Every row gives one point. Two turns around zero, p and q, are shown by what they do to some points. Where does a point land after both, in the order given? Backwards means that the second turn is done in reverse. Each puzzle has new turns, and all numbers are rounded.

Turn p:
[-0.48 -1.84] -> [-1.40 -1.28]
[-0.64  0.82] -> [-0.09  1.04]
[-0.02  0.09] -> [0.03 0.09]
[1.36 2.85] -> [2.69 1.65]
[-0.21 -1.92] -> [-1.22 -1.50]
Turn q:
[0.79 1.02] -> [-0.96  0.86]
[-0.12 -1.82] -> [ 1.81 -0.25]
[-0.26 -1.74] -> [ 1.72 -0.38]
[-0.41  2.54] -> [-2.56 -0.23]
Where do these land?
q, then p backwards: [ 1.34 -0.07] -> [-0.58  1.21]
p, then q: [-1.82 -1.65] -> [ 0.22 -2.45]
p, then q backwards: [0.47 1.73] -> [ 1.29 -1.24]

Turn p:
[ 0.54 -1.00 -1.31 -0.94] -> [ 1.57 -0.29 -1.13 -0.24]
[-1.59 -0.91  0.46 -1.25] -> [-1.09 -0.51 -1.90 -0.22]
[-0.90  2.60  0.66 -1.57] -> [-1.55  2.43 -0.29 -1.43]
[ 2.45 -0.17 -1.70 -0.25] -> [ 2.87  0.15  0.59 -0.61]
[-1.37 -0.42 -0.18  1.46] -> [-0.73 -0.29 -0.06  1.89]
[ 1.90 -1.26  2.23  0.05] -> [-0.13 -2.36  1.37 -1.64]
[-1.03  1.15 -0.17  2.50] -> [-0.92  0.86  1.41  2.26]
Turn q:
[-1.04 -0.20  1.25 -0.17] -> [-0.55 -0.38 -0.26 -1.48]
[ 0.55 -0.90 -0.60  1.85] -> [-0.36 -1.55 -0.15  1.53]
[-0.61  2.41 -1.92 -1.30] -> [-0.51  3.28 -0.11  0.74]
[ 0.46 -3.37  0.23 -0.45] -> [ 2.13 -2.17 -1.57 -0.34]
[0.64 2.07 1.04 0.07] -> [-0.73  0.82  2.09 -0.45]
Where do these land?
q, then p: [-0.92 -1.36 -0.63 -0.44] -> [ 1.60  0.44 -0.53  0.49]
q, then p: [ 1.08 -2.19  0.68 -0.43] -> [ 1.81 -1.63  0.09 -0.82]
p, then q: [-1.63  1.81  0.51 -1.02] -> [-1.57  2.10 -0.53 -0.31]
p, then q: [ 0.96  0.66 -0.24  0.01] -> [ 0.37  0.21  0.99 -0.51]
p, then q: [ 1.95 -1.68 -1.45 -0.49] -> [ 2.49 -0.82  0.93  1.12]
q, then p backwards: [-1.44  2.76  1.14  2.37] -> [-1.51  1.64  3.28  0.93]

Turn p:
[ 1.97 -2.25  0.90 -0.72 -0.47  0.98] -> [ 0.37 -2.12  0.74 -1.25 -1.89 -1.07]
[-0.35  0.63 -1.35  2.00  0.00 -0.86] -> [ 1.56  0.84 -0.58  1.15  1.49 -0.27]
[ 0.18 -0.43  1.03  1.10  1.45  1.69] -> [ 0.61 -1.60  1.45 -0.38  0.70  1.33]
[-0.60  1.07 -2.60 -0.60 -0.39 -0.28] -> [ 0.04  1.18 -1.62  2.09 -0.58  0.36]
[ 0.92  1.06  1.86 -1.16 -0.05 -0.49] -> [-0.67  1.14  0.68 -2.01 -0.80  0.36]
[ 1.34 -1.90  0.14 -1.72  1.79 -1.31] -> [-0.08 -1.60 -2.19 -2.26 -0.90  0.10]
[-3.46  1.82  0.02  1.11 -2.34  0.27] -> [-1.83  2.16  1.52  2.67  1.98 -0.82]
Turn q:
[-0.32  0.05 -0.54  1.71  0.20  1.30] -> [-1.32  1.23 -1.12 -0.21 -0.65  0.30]
[ 1.92  3.06 -0.55  0.56  0.40 -0.57] -> [ 0.36  0.73 -0.64  2.41 -0.42 -2.66]
[ 0.14 -0.36  2.44 -1.56 -0.97 -0.20] -> [ 0.14 -0.95  2.76 -0.85  0.15 -0.45]
[-2.86 -0.31 -2.85 -0.62 -1.91 -0.89] -> [ 2.30 -1.26 -2.62 -2.33 -1.24  0.73]
[ 0.77 -1.48 -0.60 -0.08 -0.86  0.08] -> [ 0.74  0.34  0.48  0.20 -0.73  1.56]
[-0.77 -1.27  1.01 -0.17 -0.34 -1.49] -> [-0.20 -2.03  0.69 -0.36 -0.01  0.92]
[1.13 0.30 1.10 0.16 3.47 1.77] -> [-2.02  1.93  0.45  1.14  2.88 -0.38]
Where do these land?
q, then p: [ 0.79 -0.57  1.04 -1.40  0.54 -0.21] -> [ 0.10 -0.69  0.74 -1.57  0.57  0.71]
p, then q: [-2.09 -2.36  0.52 -0.21 -0.43  1.31] -> [-1.54 -1.87 -0.45 -0.96  0.50  2.22]
p, then q: [ 0.93 -1.51  0.76  1.29 -0.56 -0.49] -> [ 0.70 -1.23  1.13  1.30  0.72  0.68]
q, then p: [-1.33  0.24 -0.42  0.03  1.13 -0.81] -> [ 0.18 -1.11 -1.52  0.52  0.06  0.31]
q, then p: [ 0.69 -1.67 -1.10 -1.27 -0.51 -0.50] -> [ 1.19 -0.84  1.40 -0.38 -1.41  0.63]
p, then q: [-0.16  6.15 -0.49  0.41 -0.76 -0.66] -> [-1.36  2.47 -0.64  0.31 -0.63 -5.52]
p, then q: [ 1.17 -0.28 -0.30  1.16  0.59  1.36] -> [-0.46  0.86  1.59  0.81 -0.40  0.88]

Turn p:
[ 1.13 -0.49  1.70  1.94  2.55  0.88 -0.76  0.26] -> [ 1.57 -2.42  1.14  0.75  1.17  1.23  1.52 -0.86]
[-1.47  1.41 -2.63  1.17 -0.69 -1.95  3.55 -0.06] -> [-2.02  2.11 -1.73 -1.34 -0.86 -1.71  3.20  1.45]
[ 1.83  0.91  0.67  0.60  0.55  0.82 -1.62 -0.23] -> [ 1.22 -0.79  0.15  1.20 -0.28  0.72 -0.04 -2.11]
[-0.51 -1.84  1.48 -2.76 -2.49  0.12  0.48 -1.11] -> [ 0.42  0.41  1.08 -1.89 -1.29 -0.78 -3.42  1.45]
[-0.48  1.56 -0.63  0.08 -1.39 -1.80  1.96  2.46] -> [-0.67  0.92 -1.67  1.33 -0.83 -2.61  1.15  1.86]
[ 0.34  0.06  0.40 -1.11  1.02 -0.58 -0.80 -1.67] -> [-0.40 -0.12  1.34 -0.79  0.49 -0.39 -0.67 -1.70]
[ 1.27  0.08 -0.33  0.11  3.11  2.10 -1.21  0.99] -> [ 1.59  0.17  1.05  1.80  2.43  1.76  0.84 -1.29]
[-0.55 -0.69 -1.68  0.52 -1.19 -2.21  0.30  1.47] -> [-1.15  0.01 -2.72 -0.28  0.67 -1.36  0.04  1.15]
[-1.01 -0.15  1.24 -0.49 -0.41  1.42 -2.09 -0.67] -> [-0.57 -0.79  1.18  0.64 -0.58  1.74 -1.89 -0.31]
[-0.98 -1.04  1.69 -1.27  0.00  1.35 -1.45 -1.44] -> [-0.21 -0.73  2.15 -0.52 -0.22  1.44 -2.22 -0.11]
[ 0.42  0.18 -1.90  1.21 -1.05 -0.14  1.63  0.00] -> [ 0.20  1.23 -1.95 -0.90 -0.70 -0.03  1.49  0.46]
Turn q:
[ 0.45  2.06  2.34  1.40 -0.53  1.09  0.31 -1.20] -> [ 0.26  2.30  1.01  0.99 -0.63  1.71  1.79  1.02]
[ 1.39 -1.70  0.55 -0.03 -1.52  1.96  0.59 -2.26] -> [-1.92  0.42  1.52 -2.11 -1.61 -0.06  1.88  0.02]
[-1.01 -0.75 -1.41 -1.46  0.82  0.28 -0.85  2.27] -> [ 0.05 -2.60 -1.68 -0.23  0.76  0.18 -1.44  0.16]
[-1.55 -1.13 -0.53  0.39  2.67 -0.48 -1.07  1.12] -> [-0.95 -1.72 -1.22  1.76  2.10 -0.39 -0.46 -0.82]
[ 1.93  0.99  0.14  1.51 -0.90 -0.85 -0.67 -0.19] -> [ 0.98  1.65  1.49 -0.40  0.20  1.10 -0.39 -1.25]
[-0.71  0.61  0.89 -1.44  0.54 -2.14 -1.58  1.47] -> [ 0.18 -0.35 -0.23  1.78  0.24  0.23 -3.07  0.60]
[ 1.17  0.43 -0.72  0.15 -1.02  2.30  1.33 -1.16] -> [ 0.16  0.70  0.04 -2.38 -0.58  0.40  2.13  0.57]
[ 0.70  0.74  0.89 -0.56  1.32 -2.42  0.99  1.16] -> [ 1.45  0.19  1.22  1.26  1.42 -1.16 -1.54  1.06]
[-2.46 -0.30 -2.27 -1.56  1.87 -1.51 -1.07  0.11] -> [-0.76 -0.78 -3.18  0.77  1.15 -1.81 -1.99 -0.51]
[ 0.09 -0.94  0.11  1.60 -3.23  1.78  2.02 -1.31] -> [ 0.54  0.19  1.01 -1.44 -3.03 -0.18  3.08 -0.85]
Where do these land?
q, then p: [-1.81 -1.54 -0.67 -2.32  0.97  0.57 -0.13 -1.93] -> [-3.12  0.55 -1.39 -0.29  1.18 -0.66 -0.34  1.58]
p, then q: [ 1.95  1.25  0.91 -1.45 -2.21  1.53 -1.90  1.21] -> [-0.24  1.92  0.91 -0.87 -0.34  2.47 -0.18 -3.01]
q, then p: [ 1.07  2.70  0.11  1.14 -1.68  2.04 -0.10  2.37] -> [ 3.94  1.91  0.36  0.78 -0.59  1.38 -0.34 -0.24]
p, then q: [ 0.07 -0.58 -0.40 -1.28  0.95 -1.23  1.37  1.82] -> [ 1.30 -0.03  0.36  1.27  2.09 -0.68 -1.22  0.05]
p, then q backwards: [ 0.68  0.59 -0.62  1.93  2.00 -1.46  1.03 -1.65] -> [ 0.37 -1.62 -1.51  2.03  0.16  1.86  1.19 -0.89]
q, then p backwards: [-0.91  0.99 -0.26  1.15  1.08 -2.04 -0.70  0.01] -> [ 1.36  0.84 -0.95 -1.26  0.38  0.19 -1.32  1.44]
q, then p backwards: [ 0.45 -0.67  1.27  1.34  0.85  0.85 -1.33  0.41] -> [-1.17  0.53  0.01  0.65  1.68  0.90 -1.30 -0.20]
p, then q: [-1.94 -2.48  1.36 -1.18 -1.21  0.08  2.29 -2.71] -> [-0.40 -1.90  0.12  0.30 -1.84  1.16 -3.07  3.03]
p, then q backwards: [ 0.43 -0.25 -1.69  0.67 -0.76 -0.34 -0.53  0.47] -> [-1.14  0.89 -1.24 -0.10  0.42  0.47 -0.76 -0.35]

Turn p:
[ 0.20  1.12  2.11 -1.09  1.60  0.30  0.02 -0.46 -2.04 -1.69 -2.73] -> [ 1.44  0.66  0.55 -1.40  3.39  0.11 -2.48  0.83 -0.49 -0.90 -0.29]
[ 1.71  0.91  0.76 -0.94 -0.28 -0.65 -0.80  1.55 -0.67 -2.25 -1.43] -> [ 2.52  1.84 -1.11  0.38  0.90  0.55 -1.65 -0.32 -0.73 -0.53 -0.66]
[ 0.03 -1.21 -2.14 -0.93 -0.22 -1.26 -2.70 -1.35  1.49  1.92  0.84] -> [ 0.04 -2.10 -1.61  1.37 -0.59 -1.01  1.91 -0.90  2.88  0.76 -0.84]
[-1.45 -1.10 -2.47 -1.02 -0.50 -0.48 -1.57 -0.09  0.64 -0.92 -0.19] -> [ 0.01  0.54 -0.92  0.90 -0.90 -0.26  0.64  1.18  2.80 -0.26 -1.47]
[-1.64  1.50 -0.58  0.53 -0.79 -0.46 -2.08  0.35  2.06  0.96 -1.44] -> [-1.25  1.55  0.00  0.73  0.85  0.23  0.53 -2.18  2.46  1.06 -0.79]
[-2.29 -0.74 -1.00  0.18 -1.63 -1.61  0.52 -2.02  2.67  0.91  0.76] -> [-1.02 -0.29  1.49  0.97 -1.86 -1.08  1.02  0.01  3.06  2.00  1.28]
[ 1.11  0.34  0.79  0.11 -0.68  2.49 -0.60 -0.79 -1.10 -1.58 -1.44] -> [ 0.03 -0.24 -0.89 -1.00  0.74  2.36 -2.59  0.30 -0.09 -0.79  0.01]
[ 1.31 -0.56  0.94  2.14  1.76  0.02  2.24  0.52  0.79  0.09  0.90] -> [-1.07 -0.16  0.52  0.08 -0.85 -1.63 -0.37 -0.67 -2.56 -1.30  1.91]
[-0.23 -2.34  1.11  0.18 -1.11 -0.23  1.89  0.39  0.10  2.24  1.83] -> [-0.39 -1.70  1.68  1.63 -1.12  0.53  2.06  0.75 -1.49  0.53  1.69]
[-1.90 -0.88  1.22  1.44 -0.53 -1.10  0.34 -0.90  0.50  0.81  3.80] -> [-1.95 -1.42  1.32  1.36 -1.75 -1.46  0.58  0.85 -1.15  2.96  0.10]
[ 0.96  2.38  0.26 -1.85  1.68  2.48  0.22  1.51 -0.28 -1.18 -1.41] -> [ 0.34  2.26 -2.21 -2.38  2.35  1.00 -0.30  0.32 -0.98 -1.11  0.39]
[ 1.80  1.86  0.24 -0.61 -0.38  0.30  1.21 -0.58 -2.71 -1.00 -0.48] -> [ 2.27 -0.16  0.25 -2.73  0.09  0.99 -1.32  0.09 -1.43 -0.18 -0.44]
[ 0.37 -1.29 -1.24  1.87  1.07  0.19  1.32  1.87 -1.44  1.70  1.00] -> [-1.00 -0.78  0.96  0.12 -1.27 -0.33  2.00 -0.27 -2.27 -2.22 -0.88]
Turn q:
[ 0.76  0.25 -0.79 -0.36  1.36 -1.65  0.89 -0.19 -0.48 -1.57  1.64] -> [ 1.55 -1.11  0.51  2.20  0.91 -1.12 -0.12 -0.38 -0.35 -0.44  0.94]
[ 0.83  1.40  1.03  1.80 -2.12  1.75 -0.63 -2.63 -1.35 -0.47 -0.20] -> [-0.92  3.08  1.95 -0.29 -0.12  1.21 -0.96  0.60 -0.97 -2.36 -0.63]
[-0.80  0.31  1.64 -0.87  2.23  2.31 -2.12 -1.13  1.50  1.11 -1.19] -> [-1.88  0.09  0.38 -0.67 -0.21  1.93 -1.67  2.47  1.91  2.08  0.65]
[-0.80  0.72  0.23 -1.87 -0.70  0.41  1.17  1.70  0.06 -0.04  0.40] -> [ 0.09  0.80 -1.05 -0.70  0.65 -1.75  1.27 -0.30  1.17  0.51  0.84]
[-1.90 -1.14  0.63 -0.97  2.14 -2.50  1.72  2.44 -0.04  2.77  1.08] -> [ 0.14 -1.57 -3.89  1.08 -1.51 -1.56  0.42 -0.80 -0.69  2.64  1.74]
[ 0.76 -0.76  1.03 -0.70 -1.09 -2.13 -0.15  0.35 -0.20 -0.85  0.44] -> [ 0.04 -1.36  0.31 -0.37 -0.74 -2.07  0.06 -0.01 -0.71 -1.39  0.43]
[-0.35 -2.74 -1.16 -0.93 -0.83 -0.95  0.93  0.44 -0.37 -0.07  2.59] -> [ 0.35 -1.78 -1.72  1.36 -0.57 -0.29  2.30 -0.88  0.31 -2.01  0.80]
[ 0.51  2.16  0.98  2.26 -0.19  2.81 -1.33 -1.09  3.76  0.94 -2.44] -> [ 0.79  1.94  0.57 -3.26  0.07  2.85 -3.20  1.80  1.31  0.95 -1.83]
[-0.86 -0.98 -1.44 -0.70  0.05 -1.99  0.50 -0.35 -0.73 -0.74 -1.29] -> [-0.06 -1.25  0.94  1.15 -1.11 -1.10  0.78 -1.72  0.22  0.59 -1.06]
[-0.88  0.30 -0.61  1.92 -1.75  0.42  0.09 -0.30 -1.34 -2.52  0.83] -> [ 0.57  1.52  0.71  1.28  0.62 -0.51  1.30  0.63 -0.84 -2.00 -2.21]
[ 0.91 -1.86  0.07  0.06  0.73 -0.14  0.25  1.85 -1.52 -0.61  0.09] -> [ 0.13 -1.41  0.17  0.02  0.34 -0.17  2.22  0.30 -1.77  0.47  0.69]
[ 1.42 -0.33 -1.32 -0.11 -0.40 -0.34  1.97 -1.03 -1.11 -0.60 -0.41] -> [ 1.23  0.34  1.63  0.61 -0.31  0.26  0.91 -2.04 -0.46 -0.63  0.65]
[ 0.38  2.64 -0.30  0.48  0.57  1.99 -3.28 -0.07  1.82  2.65 -1.54] -> [-2.03  0.71 -0.51 -2.38  1.95  2.33 -3.31  0.32  0.88  1.60 -1.01]
Where do these land?
p, then q: [-3.09 -0.91 -0.68  0.15  0.48 -0.63 -0.15 -1.43 -0.03  0.85 -1.36] -> [ 1.27 -0.69 -1.09 -0.93 -1.78 -1.08 -0.77  2.04  0.87  1.45 -0.23]
p, then q backwards: [-1.39  0.95 -1.74  0.35 -1.26 -0.91 -1.87 -2.20  0.60  0.56  0.55] -> [-2.19 -0.35 -1.17 -1.78  0.21 -0.31 -0.26 -0.06  1.68  0.26 -2.27]
q, then p: [ 2.74 -0.23 -0.08 -1.75 -0.26  0.00  1.03  1.34  0.77  0.43 -1.61] -> [ 1.47 -2.04 -1.01  0.03  0.58 -0.62  1.01  1.63 -0.27  1.39  1.78]
q, then p: [-2.12 -0.97 -0.86  1.32  0.21  0.84 -3.06 -3.08  0.26  1.17 -1.88] -> [-2.98  1.37  0.90  0.94  1.76  3.33 -0.79 -0.14  2.25 -0.22 -0.21]
q, then p: [-0.97 -1.85 -1.68  1.98  0.92 -1.20 -0.90 -2.57  0.37  1.66  0.50] -> [-2.16 -0.92  0.13  0.56 -1.09  2.85 -1.93 -0.20  1.52 -1.39 -0.88]
q, then p: [ 1.58  1.60  1.28  0.42 -0.14 -1.20  1.87  1.90  0.12 -1.20 -1.25] -> [ 3.33 -1.38 -0.21 -0.21  0.97 -0.92  0.62 -0.83 -1.35  0.76 -0.30]
q, then p backwards: [ 1.59  1.22  0.02  0.47  0.48  1.31  1.18  4.18  0.84 -0.05 -0.36] -> [ 0.77  2.95  1.20 -3.45  1.20 -0.18  0.48 -0.16 -0.94  0.65  0.44]
q, then p backwards: [-0.44 -0.58 -1.08 -0.44  0.18  0.95  0.34 -1.55 -1.13 -3.17  1.85] -> [-1.29 -2.99 -0.10 -0.70 -0.02 -1.32  0.07  1.63  0.17  1.05 -1.86]
p, then q: [-0.87 -1.71  1.68  0.38 -1.69  0.57 -0.17 -0.94  0.71 -2.15  2.34] -> [-1.69  0.09 -3.01 -1.30  0.72  0.76  0.51  0.22 -1.67 -0.60 -1.78]
q, then p: [ 2.21  1.67  2.05 -0.88  1.93 -0.13  0.25  1.80 -0.11  0.03  0.05] -> [ 0.79 -1.45 -1.14  0.57  0.73 -1.54  2.23  0.29 -2.17  1.01 -1.29]
p, then q: [-1.55  0.15 -0.39  0.08 -0.52  1.24  0.75 -3.07 -0.17  1.47  0.99] -> [-0.82 -0.84 -2.34 -0.80 -1.81 -0.22  1.35  0.63  1.87  0.10  0.98]
p, then q: [ 0.33  0.22  0.54 -1.88  0.44 -0.68  0.14  2.69  0.17  0.01  0.54] -> [ 1.39  1.18  0.41  0.63  1.32  0.01 -0.15 -1.50 -1.72  0.85  0.78]
q, then p: [ 1.99  0.44  0.94 -0.22 -0.77 -0.15  0.56  2.93 -2.40  0.40 -0.35] -> [ 1.87 -1.14  1.15 -1.87  0.52 -1.54  1.21  1.99 -1.34  0.64 -0.88]
